Each row of a before or after table is a point. One or more steps were done to the points. Then noise was added and the rows were shuffled. The steps act on columns, c1 being the first. Name the steps. A step turns or swaps two columns, mirrors them in a line or flattens them onto one, adds a multiple of one to another, or multiplies or shifts one. Angles are multiples of 10 degrees, from the lower column toward the higher: turns from -170 to 170, lines from 10 to 170 but not 90. Use the fewest steps. Two steps may share a column if one is a turn and the other turns, adds or multiplies; they go together, in the order done. Otherwise the lowest column goes first.

Before (14 x 2):
[[ 2.3  1.5]
 [-2.5 -0.2]
 [-0.4  2.7]
 [ 4.7 -2.3]
 [ 8.1 -0.7]
 [ 1.8 -4.5]
 [-0.8  1.6]
 [ 5.7 -2.5]
 [-3.8 -1.2]
 [-2.4 -0.7]
 [-3.7 -3.5]
 [12.0  0.9]
 [-3.0 -8.3]
 [-4.0  2.5]]
After, 14 rows:
[[ 2.6  4.1]
 [-1.2  5.3]
 [-0.1 -1.7]
 [ 8.4  3.3]
 [ 2.0 -1.5]
 [-2.6  0.4]
 [ 1.7 -1.1]
 [ 0.4 -4.9]
 [-4.9  6.8]
 [-2.0  6.0]
 [-8.7  9.0]
 [ 3.5 -1.9]
 [-1.4 -2.6]
 [ 5.6 -0.5]]
Steps: turn c1 and c2 by 130 degrees

Before (9 x 3):
[[ -0.1   4.7   0.7]
 [  0.2  -4.8   2.1]
 [ -3.1   0.6   1.8]
 [ -0.2  -4.2   2.8]
 [ -2.0  11.9   0.6]
 [ -2.3  -2.3   0.9]
 [  0.0  -0.7  -1.9]
 [ -1.2   0.8   2.8]
 [-13.1  -4.8  -0.4]]
After (9 x 3):
[[ 9.8 -3.6 -5.3]
 [-2.5  1.4  3.8]
 [ 3.3 13.6  2.3]
 [-0.3  2.8  2.1]
 [-1.8  1.7  4.8]
 [ 3.9 -1.9 -1.8]
 [-1.0  0.3 -1.5]
 [ 2.5  2.0  1.2]
 [ 2.2  0.1  1.8]]
Steps: turn c2 and c3 by -30 degrees; turn c1 and c2 by -120 degrees

Before, 12 rows:
[[ -2.8   0.7   1.8   0.5   2.7   2.3]
 [ -4.1   0.0   1.8  -5.5   4.5   1.2]
 [ -5.3  -0.3  -4.4   0.0   6.5   1.2]
 [ -6.0   0.3  -2.0  -2.5   6.8   1.5]
 [ -5.7  -0.1  -3.4   0.0   2.5   2.8]
 [ -2.4  -1.9  -1.2  -4.8  -1.7   0.9]
 [ -2.4  -1.5  -1.0  -4.3   3.7   2.3]
 [ -1.8   1.4   1.4  -2.8  -5.3   4.6]
 [ -0.8 -16.1   2.3  -5.3   0.7   0.5]
 [ -3.8  -3.0   5.3  -1.5   4.0   3.8]
 [  1.4  -5.7  -1.0   0.3   5.0  -1.2]
 [ -6.6   1.3   8.4  -5.0   5.7 -13.2]]
After (12 x 6):
[[  0.9   1.9   5.6   2.0  -6.3  -0.6]
 [  2.0   1.8   6.2   1.1  -6.9   3.0]
 [  3.8   4.4   2.0   4.4  -3.1   2.0]
 [  5.7   1.3   4.2 -13.7  -6.5   5.8]
 [  2.6   0.8   2.0   0.8  -4.6   5.4]
 [  0.6  15.1   0.1   0.3   5.3   5.2]
 [  1.4   0.3   2.0   2.6  -2.4  -0.4]
 [ -1.2   6.6  -1.9  -1.9  -1.9  -0.2]
 [  0.2   1.4   2.3   0.6   2.1   4.2]
 [  1.8  -3.6   1.3   4.5   4.6   2.1]
 [  0.2   2.7   2.7   1.8  -3.1   4.0]
 [  2.7   1.0   5.6   3.2  -2.5   0.2]]
Steps: multiply c3 by 0.4; turn c1 and c3 by -120 degrees; turn c2 and c5 by -160 degrees; turn c4 and c6 by -90 degrees

Before, 13 rows:
[[-3.4  3.6 -4.6  2.4 -3.2  2.7 -0.8 -6.9]
 [ 1.9 -2.7 -5.4 -1.9 -0.4  1.6  3.2 -1.4]
 [ 5.2  3.3 -1.3  3.4 -5.8 -3.3 -1.8  3.3]
 [ 2.9 -1.7 -5.4 -8.1  6.8  3.2 -3.6  3.4]
 [ 5.6 -0.8  6.5 -6.9 -3.6 -2.6  0.8  1.6]
 [-0.7 -3.2  7.1  0.3  0.4  6.4  3.3 -6.8]
 [-0.3 -0.6  3.7 -5.7  2.5  4.7  0.4  4.3]
 [-3.4 -6.2 -3.3 -6.8  1.0  2.9 -3.4  3.5]
 [-0.2 -6.1 -5.6  3.2 -4.7  1.4 -2.2 -1.4]
 [ 6.7 -1.4  4.6 -6.9 -1.6 -3.0  5.2  0.0]
 [ 3.3 -0.8 -0.2 -8.6 -0.6  1.5  9.4  0.1]
 [ 6.2  5.0  3.9  3.4 -2.4  5.2  1.3 -2.4]
 [-3.1 -5.5 -3.1 -2.8  2.9 -3.5  2.8 -1.7]]
After, 13 rows:
[[  0.1  -7.2   1.2   2.4  -3.1   7.1  -4.9  -0.1]
 [  1.0  -6.8  -2.3   1.7   3.3  -4.2  -1.6  -3.4]
 [ -0.7  -1.9   2.4   4.8  -4.7   6.7  -0.6   1.1]
 [  0.3  -3.0 -10.3   0.6   2.0   2.4   4.7  -1.2]
 [ -3.9  -2.7 -14.2   0.8   0.6   8.7   9.8   0.1]
 [  1.7  -2.5  -2.5  -3.7   0.7   7.0   7.8  -1.9]
 [  3.7  -2.3   5.6  -2.8  -0.8   7.4   4.3  -4.0]
 [  4.7   3.1   1.7  -3.6  -1.5  -3.2   2.4  -6.3]
 [ -2.2   2.6  -3.9   3.4   8.3  -1.7  -2.9  -1.1]
 [ -4.8  -6.8  -7.1  -3.4   1.3   3.2   0.1   3.4]
 [ -1.9  -4.1   3.1   6.2   6.6  -0.6   2.1   1.8]
 [  4.2   4.6   2.9   5.6   3.4  -3.5   4.9  -0.1]
 [  4.7  -3.0  -0.2   3.2  -5.8   8.7  -0.9   5.5]]
Steps: add -1.5 times c7 to c3; turn c1 and c7 by 40 degrees; shift c2 by -1.0; turn c4 and c6 by -90 degrees; turn c5 and c8 by 110 degrees

Before:
[[ -4.7   8.0   5.2   1.1  -1.8  -3.7  -5.8  -1.3  -2.5]
 [  5.2  -4.2   0.5  -0.5   2.7   4.7   3.8  -2.4   2.3]
 [  7.1  -4.1   0.5  -6.6  -1.9  -0.7  -1.6  -3.5   1.0]
 [  5.6   3.9   1.2  -3.1   3.5   4.0  -1.8   2.9   0.3]
 [  3.1   2.5   3.0   0.8  -3.4   2.6  -6.6   1.3  -5.2]
 [ -9.1   0.2  -4.7  -5.6  -2.3   2.5  -4.2   1.2  -6.5]
 [  5.9  -2.3  11.1  -2.8  -1.3   0.7  -2.2  -1.3  -1.4]
 [ -5.4  -3.6  -1.0  -0.6  -4.8   3.0   2.4   3.6   7.1]
 [  4.2  -6.4   0.8  -0.6  -0.6  -2.5  -2.2   2.0   3.7]
 [  2.2  -1.5   2.5  -3.6  -8.9   2.2   2.7  -0.2  -4.6]
 [  2.1   2.1   7.3   0.6  -7.8   6.7  -5.0  -0.4  -4.3]
 [  1.7  -2.6   0.9  -0.5  -6.5   5.8 -12.1   0.9   1.6]]
After (12 x 9):
[[ -5.5   3.6   5.9   1.4  -7.6  -0.6   0.0  -0.7  -0.7]
 [  3.5  -0.9   4.3   0.9  -3.9   0.7  -1.9   1.8  -4.0]
 [  3.9  -6.5   0.8  -0.9  -2.3   2.1 -11.3   0.9   2.0]
 [  2.7  -7.9   3.9  -3.9  -4.8   0.4   6.5  -3.0  -3.5]
 [  2.8  -4.7  -0.3  -0.7   4.1  -1.6  -2.7   1.7   4.0]
 [  6.4  -4.0   0.0  -6.7   1.7  -1.1  -1.5  -8.0   0.9]
 [  4.7  -4.6   8.5   0.4  -6.4   1.8   3.2   0.0  -1.3]
 [  6.3  -0.6  -0.2  -0.3   5.1   1.1   3.4  -2.3   2.5]
 [  5.6  -2.6  11.0  -2.7   0.8  -1.1   8.7  -3.7   2.9]
 [ -7.3  -1.6  -2.0  -5.3  -2.0   2.3  -6.1  -2.7  -7.3]
 [  6.6   5.3   1.0  -3.1  -0.8   0.5  -0.9   0.7   0.6]
 [ -3.9  -6.3  -3.3  -0.7  -0.3   2.4  -1.2   3.0   6.2]]
Steps: turn c1 and c6 by -20 degrees; multiply c6 by 0.4; turn c2 and c5 by -50 degrees; turn c3 and c9 by 20 degrees; add 1 times c3 to c7; add 0.7 times c4 to c8

Before, 11 rows:
[[ -4.7  -0.3   1.9  -1.2   3.8   4.9   5.3  -1.9  -9.3   2.4   3.0   0.9]
 [ -3.0  -1.3   1.8  -3.6   4.6  10.2  -5.5 -10.8  -7.1   2.6   7.8  -4.0]
 [  4.2  -2.3  -0.7   1.8   4.9  -0.2   6.1   5.6  -8.5  -2.1  -6.2  -4.7]
 [ -2.8   2.9 -11.2  -0.8  -1.6  -4.3   2.3   2.2  -4.0  -6.0   0.7  -3.0]
 [ -1.8  -0.8   4.6   3.4  -7.0   2.9  -4.1  -2.3   2.6  -0.3   0.8  -4.3]
 [  3.6   4.2  -4.1  -3.9  -3.3  -1.1   3.9   3.6   5.0  -3.8   3.5   3.1]
 [  0.2  -2.3  -1.6  -1.5   1.5  -1.3   1.5   6.0  -2.2   3.3  -0.2  -0.3]
 [  6.2  -4.5  -3.1  -0.9  -2.2  -2.2   1.7  -4.0  -0.1  -4.3  11.0   3.4]
 [ -6.2  -2.0   0.2   2.7   5.6   3.8   2.9  -3.0   4.2   0.9  -2.1   3.0]
 [  0.2   6.4  -5.3   2.7  -0.4  -6.0  -3.0  -2.0  -0.1  -5.7   6.5  -0.1]
 [ -3.1  -1.1   3.5  -7.4   0.2   0.8  -1.5  -4.6  -1.6  -1.9   4.4   0.6]]
After, 11 rows:
[[  4.0   2.6  -2.0   2.9  -3.3   2.8  -3.7   7.0   2.8   3.0   0.6   2.3]
 [  1.8   0.3  -2.6  -4.0 -10.3  10.5  -5.4  -6.7  -6.9   1.7   7.3   4.2]
 [ -2.8  -2.8   6.7  -0.4  -3.5  -2.0   1.4   1.1  -0.1   3.9  10.9  -5.6]
 [ -1.1   1.9   4.1   1.7   5.7   0.3   6.3  -3.7  -8.5   5.8  -6.2   1.2]
 [  3.4  -0.3  -3.3  -7.2  -4.3   1.4  -1.1  -1.5  -1.5   1.5   4.1  -1.5]
 [-11.0   7.4  -2.8  -0.5   2.3  -4.6   2.4   1.3  -4.5   1.3   0.7  -3.2]
 [ -2.0  -2.6   0.9  -1.2   6.3  -0.7   1.4  -0.9  -2.8   0.3  -0.7   2.9]
 [ -0.2  -3.8  -6.5   2.9  -2.1   3.9   3.2  -5.8   4.4  -1.2  -2.4  -0.8]
 [ -3.7   2.8   3.7  -4.0   2.8  -1.1   3.9   3.7   5.5  -3.3   4.1  -4.9]
 [  1.6  -2.2  -4.6  -1.5  -0.9   4.1   5.1  -4.4  -9.3  -1.1   3.5   1.8]
 [ -5.0   7.3   0.0   2.3  -1.2  -5.6  -2.9  -0.2   0.1  -1.9   6.6  -3.9]]
Steps: swap c1 and c3; turn c10 and c12 by 130 degrees; turn c2 and c10 by -50 degrees; turn c5 and c8 by -80 degrees
